Every row gives one point. Each copy is the shape, with its points in the same order, turned, moved and blurred by noise. Some copies are also mirrored. Which?

Shape:
[[-22  18]
 [ 15  15]
 [-47 -14]
 [ 24  -2]
 [ 36  29]
 [-30 -42]
 [ -8 -55]]
Copy 1, 7 rows:
[[-16   3]
 [ 11  33]
 [ -7 -39]
 [ 27  24]
 [ 11  55]
 [ 28 -36]
 [ 52 -29]]
Copy 1 is: only turned
Copy 2, 7 rows:
[[-34 -14]
 [-16  23]
 [-17 -49]
 [  0  23]
 [-21  41]
 [ 13 -41]
 [ 33 -32]]
Copy 2 is: only turned
Copy 3 (7 x 2):
[[  8  32]
 [-26  17]
 [ 41   9]
 [-28  -2]
 [-52  22]
 [ 34 -21]
 [ 19 -44]]
Copy 3 is: mirrored
Copy 4 (7 x 2):
[[-26   1]
 [  6  15]
 [-19 -42]
 [ 24  10]
 [ 19  42]
 [ 10 -60]
 [ 24 -57]]
Copy 4 is: only turned

Shape (7 x 3):
[[ 15  -6 -14]
 [ 27  -7  28]
 [ 13   7 -26]
 [ 11   6 -17]
 [ -9  11  60]
 [-12 -36 -13]
 [ -1   4   0]]
Copy 1 (7 x 3):
[[ 12  -1   2]
 [-10  -9  40]
 [ 20 -11 -11]
 [ 10 -11  -5]
 [-58 -23  30]
 [ -4  34  -8]
 [-10 -10  -3]]
Copy 1 is: mirrored
Copy 2 (7 x 3):
[[ 19  17 -14]
 [-14  34  -8]
 [ 32   5  -2]
 [ 22  14  -6]
 [-50   8  23]
 [ -4 -11 -45]
 [ -3   4  -1]]
Copy 2 is: mirrored
Copy 3 (7 x 3):
[[ -7   2  30]
 [ 32   9  17]
 [-25  13  28]
 [-19   9  23]
 [ 39  -3 -30]
 [-10 -40  30]
 [ -7  -1  10]]
Copy 3 is: mirrored
Copy 4:
[[ -3  -5 -23]
 [ 30 -13  -5]
 [-10  11 -33]
 [ -5   9 -26]
 [ 38   9  40]
 [-31 -24  -1]
 [ -5   9  -3]]
Copy 4 is: only turned

Shape (10 x 6):
[[  4  42 -34 -50  14 -10]
 [-24   7   8  28  27 -13]
 [  5  15  -8 -43  42   7]
 [ 15  17   4  24  11  28]
 [-34  32 -18   5 -22  14]
 [-29  12  17  30  17 -29]
 [ 25  -3  23  -8 -16  -5]
 [-49 -34  34  19 -34  -3]
 [-36  34  25   2  34 -31]
 [ -3  -2 -36  15  22   0]]
Copy 1:
[[-10 -56 -38 -28  45   6]
 [ 39  -3  -8  16   2   5]
 [-16 -53  -6  11  35  22]
 [-18  20  -8   3   8  26]
 [ 14  -8 -34 -36 -21   8]
 [ 43   2 -14  22  -3  -6]
 [-30   6  -7   7  10 -29]
 [ 13  10  14   3 -52 -40]
 [ 44 -27 -36  34  10   0]
 [ 21  -4  14 -18  27  22]]
Copy 1 is: only turned
Copy 2 (10 x 6):
[[-34 -32 -19  60  28  19]
 [ 12  14  -5  -3 -19  29]
 [  9 -47  -3  46  15  20]
 [ 12  14  13  29 -19 -22]
 [-25  36  10  23  25  13]
 [  0  17 -23 -13 -24  29]
 [ -9 -17  -8  -7   3 -26]
 [ -5  23  19 -59  21  15]
 [ 15   8 -44   7  -3  43]
 [-23 -10  26  26 -21  30]]
Copy 2 is: mirrored
